Each row is a point. Two turns around zero, p and q, are shown by what they do to some points. Write where each new point lands after one turn and then the other. Backwards means that the second turn is done in reverse. Each puzzle has new turns, and all numbers are rounded.

Turn p:
[ 18  20 -34] -> [-10  -8 -41]
[-37 -13  17] -> [28 -8 31]
[ 28  -2 -15] -> [-15  16 -23]
[-34  19  31] -> [  5 -33  37]
[ 25 -24   1] -> [-9 33 -3]
Turn q:
[ -7 -12  23] -> [-12 -14 -19]
[ 14  15 -42] -> [22 29 29]
[40 28  8] -> [ 43 -21  11]
[-23 -22 -22] -> [-24  30  -3]
[-5 25 30] -> [ -4 -38   9]
[-19 -34   2] -> [-25  15 -26]
Where do these land?
q, then p: [29 27 19] -> [-13  42   2]
p, then q backwards: [-12 -25  25] -> [  3  22 -30]
p, then q: [-15   1 -35] -> [27 27 -1]
p, then q backwards: [23 21  0] -> [-24 -13  15]
q, then p backwards: [  9 -34  25] -> [ 13  14 -39]
q, then p: [-34   9 -34] -> [ -4 -36  33]

Turn p:
[-26   8 -15  40 -24  14] -> [-16  34  22  -6  26 -28]
[ 37   3 -19 -16  15  41] -> [-41 -10 -26 -17 -34   2]
[ 10 -53   1 -38 -42  -3] -> [ 20 -27 -18 -58  26  24]
[ -2  31  22  22   8 -36] -> [ 35  11  13  35 -12 -20]
[  1  25 -30  -1  23  11] -> [-27  24 -15  19 -16   6]
[-29  -1  37 -26   4  -3] -> [ 18 -15  36   3  -3  32]
[ 10 -13   5  20  16 -24] -> [ 12 -17 -11  23  11 -17]
Turn q:
[ 45  18 -19 -14  32  10] -> [17 20 11 -2  5 56]
[-7  3 -9 11 -2 23] -> [ -2  13  13   7 -20  -6]
[-51 -44  -2 -33 -20  11] -> [ -6 -64  16  19 -22 -31]
[ -5  27  13   1 -38  -8] -> [-27   7  11 -29  16 -22]
[ 32 -62  28 -24  -3   2] -> [ 28 -32  12  46  47  -2]
[ -6  34 -40  24  22   8] -> [  6  33  -6 -22 -44  18]
[ 2 21 10 -2 14 -2] -> [-17   9 -10  -3   2  16]
[-24  -2  10  41  26 -10] -> [ -2  18 -44  14 -20 -15]
[ 15   5   9  -4 -32 -34] -> [  3  -5  -2 -30  36 -16]
Where do these land?
q, then p: [-56  18  -8  29   1  11] -> [ 36  44   3 -23  27   7]
p, then q backwards: [  7 -69  -3 -12  29  14] -> [-15  -5  34 -57   8 -36]
q, then p backwards: [  4  12   1 -20 -55  23] -> [-27  -6  28  29 -18  37]
p, then q: [ 19   6 -13 -14 -14 -20] -> [ 15   5  21 -20   0  16]
q, then p backwards: [16  4 -1 -6 36 -3] -> [-10   0 -14 -31  12 -16]
q, then p backwards: [ 14  14 -12  44  -8   7] -> [ -3  36 -16  10 -29  -8]
q, then p: [ -5  16  34 -22  11 -34] -> [-36   2  -7  15  24  32]

Turn p:
[ 16   6   3 -62   8  24 -22   1  -5] -> [ 19 -12   3 -33   9 -52  24   1  18]
[ 20 -19 -18  17  23 -14 -18 -15  61] -> [  0   1 -41   9 -28  15 -13 -32  48]
[-19  -7  32  26 -19  -5 -14 -12  -3] -> [ -8 -26   1  21  12  14 -27  24  -1]
[ -9  54 -12  25 -24 -35  -3   6 -23] -> [ 13 -14   7 -15 -27  45   7  25 -45]
[-27 -19  33 -32 -36 -57  15   3 -13] -> [-21   4  30   7 -38 -30 -36  54 -13]
[ 22  32   3  11 -44  12   0 -15   3] -> [ 43 -31   7  20  -8   7   4  -4 -22]
[ 19 -21   0  13 -15  15 -11  11 -14] -> [ -7 -18   7   2  14  -8 -15 -27 -13]
[  5  22 -16  12 -12  13  12 -17 -21] -> [ 17  -6  24   6   5  21  21  -7 -15]
[-36 -13 -18  24  62  25  39  47  16] -> [-42  71 -43   6  35  15  23 -13  -7]
[  9 -16  20  13  29  -3  14   1  -3] -> [ -2  26   0  -3  20   7 -25  -4  13]
[  1 -19 -27 -48  29  28 -12 -10   2] -> [-11   5   5 -20   8 -36  39 -19  39]
Turn q:
[-11  -6  12  53 -30 -38   9  47 -11] -> [-34  -3  19  68  -8 -30   9  -2 -27]
[-20 -21 -26  -2  30  43  17  -6  14] -> [-28 -13 -24 -49 -14   3  17  16   9]
[-11  -8 -37 -16   4  -8  -3 -10   5] -> [-14 -17  13 -14  -4  17  -7   1  29]
[ 38 -10   6  20 -36 -18  -9  40 -19] -> [  8  12  43  43 -14  -1  26  -7 -29]
[ -1  11  -6 -27  44  14   5  -1  25] -> [ -1   6  -6 -43  26   0  -4  29  13]
[ 21  50  23  -3 -48   8  -8 -17 -14] -> [ 25  46  -9  24   8  26 -15 -43 -15]
[-15  17  33   2  15   7 -12 -13 -75] -> [ 25 -24 -13  -9  26 -31  -2 -64 -26]
[  7 -20  28   8  -9  -8   9 -13 -12] -> [ 23  -4  -6  12 -23 -21  -6  -4 -10]
[ 31   8  -2  33 -12 -30   7  -3   2] -> [ -1   4  23  27 -12   8 -26   9 -31]
[-14  -1 -13 -28  18  23 -39 -24  51] -> [ 13  -9 -32 -21  20  43   7  35  38]
[-24 -22 -17 -40  24   5  23   0  33] -> [-14   1  -5 -36  -5 -13   1  31  50]
Where do these land?
q, then p: [  9  22  -2  24 -37  36  31 -21  -7] -> [ 15 -37  30   7  -3  15  45  12 -15]
q, then p: [ 25  -8 -21 -29  24 -15   2  44 -12] -> [ 15  33  -7  -5  15 -24 -34  38   5]
q, then p backwards: [-40  -3   4 -31  32  13 -12  -8 -13] -> [ 13  -3   6 -17  27  29 -46   0   6]
q, then p: [-18  -1 -12  -3 -40  22   5 -22  29] -> [  9 -19 -19  32 -10   5  41 -12 -12]
p, then q: [  2 -10 -12   0  22 -54  29  26 -14] -> [  5  27 -16  15  36  15   4 -46  20]
p, then q: [ -2  -8 -24   2  30 -31 -43  26 -26] -> [  7   1 -15 -21   5  -3  15 -21  66]
q, then p: [ 19 -28   1 -22  20 -31 -21  -3 -27] -> [ 10   5   3  -2   4 -24 -54 -12  19]
q, then p: [ -5  20  51  20 -39   6  -6   2  16] -> [ 13  -4   3  -8  -7  59  16 -25 -24]
q, then p: [ 19 -25  -7  34  -3  26  30   5  17] -> [-12 -10  21   7  -7 -15  13  15 -52]
q, then p: [ -9  42  23   5  -9  27 -15 -49  39] -> [  6 -20 -16 -26   4  14  60 -47  -1]
